Every row gives one point. To make a cloud, some directions were put in groups of two or more. Within a group, all points are equally far from the middle, so they leave a hole (a ring in 2 directions, a hollow ball in 3). The other directions are filled evenly. Then the cloud was stretched, turned, moved and blurred a little. How many holes are there, and how many directions does each take, smallest first?

Cloud (13 x 2):
[[-43   7]
 [  3 -17]
 [ 14   4]
 [ 10  -6]
 [-11  57]
 [ 12  44]
 [ -3 -22]
 [-40  -9]
 [  7 -13]
 [ 16  34]
 [  6  52]
 [-14  57]
 [ 16  32]]
Holes: 1 (2)

Cloud (20 x 3):
[[ 35 -24   0]
 [ 13 -18  15]
 [ 12  18 -26]
 [  7  -6 -35]
 [-19  40 -60]
 [ -9  -1  16]
 [-18  21  -3]
 [ 26  37  10]
 [  4  -3   9]
 [-31  -1 -29]
 [ 17 -46  34]
 [  4 -16  -9]
 [ 16 -12  -9]
 [ 27  31   7]
 [ -1 -21   9]
 [ 28  25  14]
 [ -8 -12 -54]
 [-16 -28   0]
 [ 17 -15   1]
 [ 18  -6 -34]]
Holes: 0

Cloud (30 x 4):
[[-23  15 -12 -34]
 [-11  41 -28   5]
 [-17 -50 -10  35]
 [-25 -27 -43 -30]
 [ 13 -18 -28  58]
 [ 10   6 -50  22]
 [  5  53 -14  10]
 [ 22 -30 -27  50]
 [ -9  39 -22  -1]
 [ 21 -42  -9  42]
 [ 53  -6 -20  -8]
 [-37  -2 -33 -10]
 [  7   3 -44 -15]
 [-16 -23  21   2]
 [ 25 -10 -16   2]
 [ 47 -31 -19  -1]
 [ 39 -19   0 -15]
 [ 13 -23  -4 -41]
 [-11  18  41  -7]
 [-43   6 -16  12]
 [-12  43  -4 -29]
 [  2 -52  13 -35]
 [ 26  38 -17   0]
 [ 29   1 -46  14]
 [  7 -42 -10 -32]
 [ 13 -13   6   6]
 [ 37 -29 -30  26]
 [ 30 -38 -52 -15]
 [ 37 -14  -7 -39]
 [ 25 -46  -5 -22]]
Holes: 0

Cloud (52 x 6):
[[-44   2 -20  -6  -6 -18]
 [-15  33  30 -45  18  12]
 [-17 -24 -18 -18  20  57]
 [ 56  -9  53 -10  17  40]
 [ 24  22 -52  28  35  32]
 [ 28 -42 -21 -19  -3 -11]
 [-24 -26 -14  34  -3 -13]
 [ 34 -27  28  40  -5  22]
 [  6  32 -35  -8  19 -46]
 [-12  -4 -56   1   3 -27]
 [ 36  20 -22   6  23  39]
 [-14 -19  36  23  17  32]
 [-16 -22 -11  25   5  26]
 [ 44  34 -28 -32 -14  -4]
 [ 27 -27  11 -36  12  13]
 [ 14  -4 -12 -11  13  43]
 [  2 -18  -2  31  35  38]
 [-25  16 -19   6 -13  25]
 [-22  31 -50  -5  59   0]
 [-14 -10 -24   8 -13 -12]
 [  6  28 -22  36 -12 -29]
 [ -7 -18   2 -60  31  12]
 [-19  42   5  -6 -11 -26]
 [ 20   1 -13  10  14 -18]
 [ 38  23 -30 -42  36   8]
 [ -1  15 -13 -48 -18 -31]
 [-19  -3   6   5  52  18]
 [ 17  16 -34 -14   6  38]
 [ 10 -47 -14  41   6  18]
 [-12  23   0   0  33  21]
 [  2  15   8 -13  -8  -6]
 [ 19  13  36  15 -27  -1]
 [ 19 -21  38  31   0 -29]
 [ 11  13 -54 -39 -34 -19]
 [ 31  17  29  15  10   9]
 [ 29 -17  14   2  35 -12]
 [ -9  46  11 -51  24  -3]
 [-15 -16  12 -41  13 -22]
 [  0  12   3  -6  54 -13]
 [ -8 -15 -19   5  27 -22]
 [ -4  31 -47  -3  31  44]
 [ 37 -20   7 -35  24  14]
 [ 19  48 -16 -29 -24  -1]
 [ -8  -5   0 -22  34  33]
 [-38  -3 -21  20 -24  19]
 [ 19  11 -17 -21  45 -16]
 [  6   5 -23  52  -7  23]
 [ 42  21 -33  20  -3  21]
 [-30  16  18   2  13  24]
 [  2 -34  -6  -4  20 -23]
 [ 56  16  -4  28 -27  15]
 [ 12  19 -44 -19  18  29]]
Holes: 0
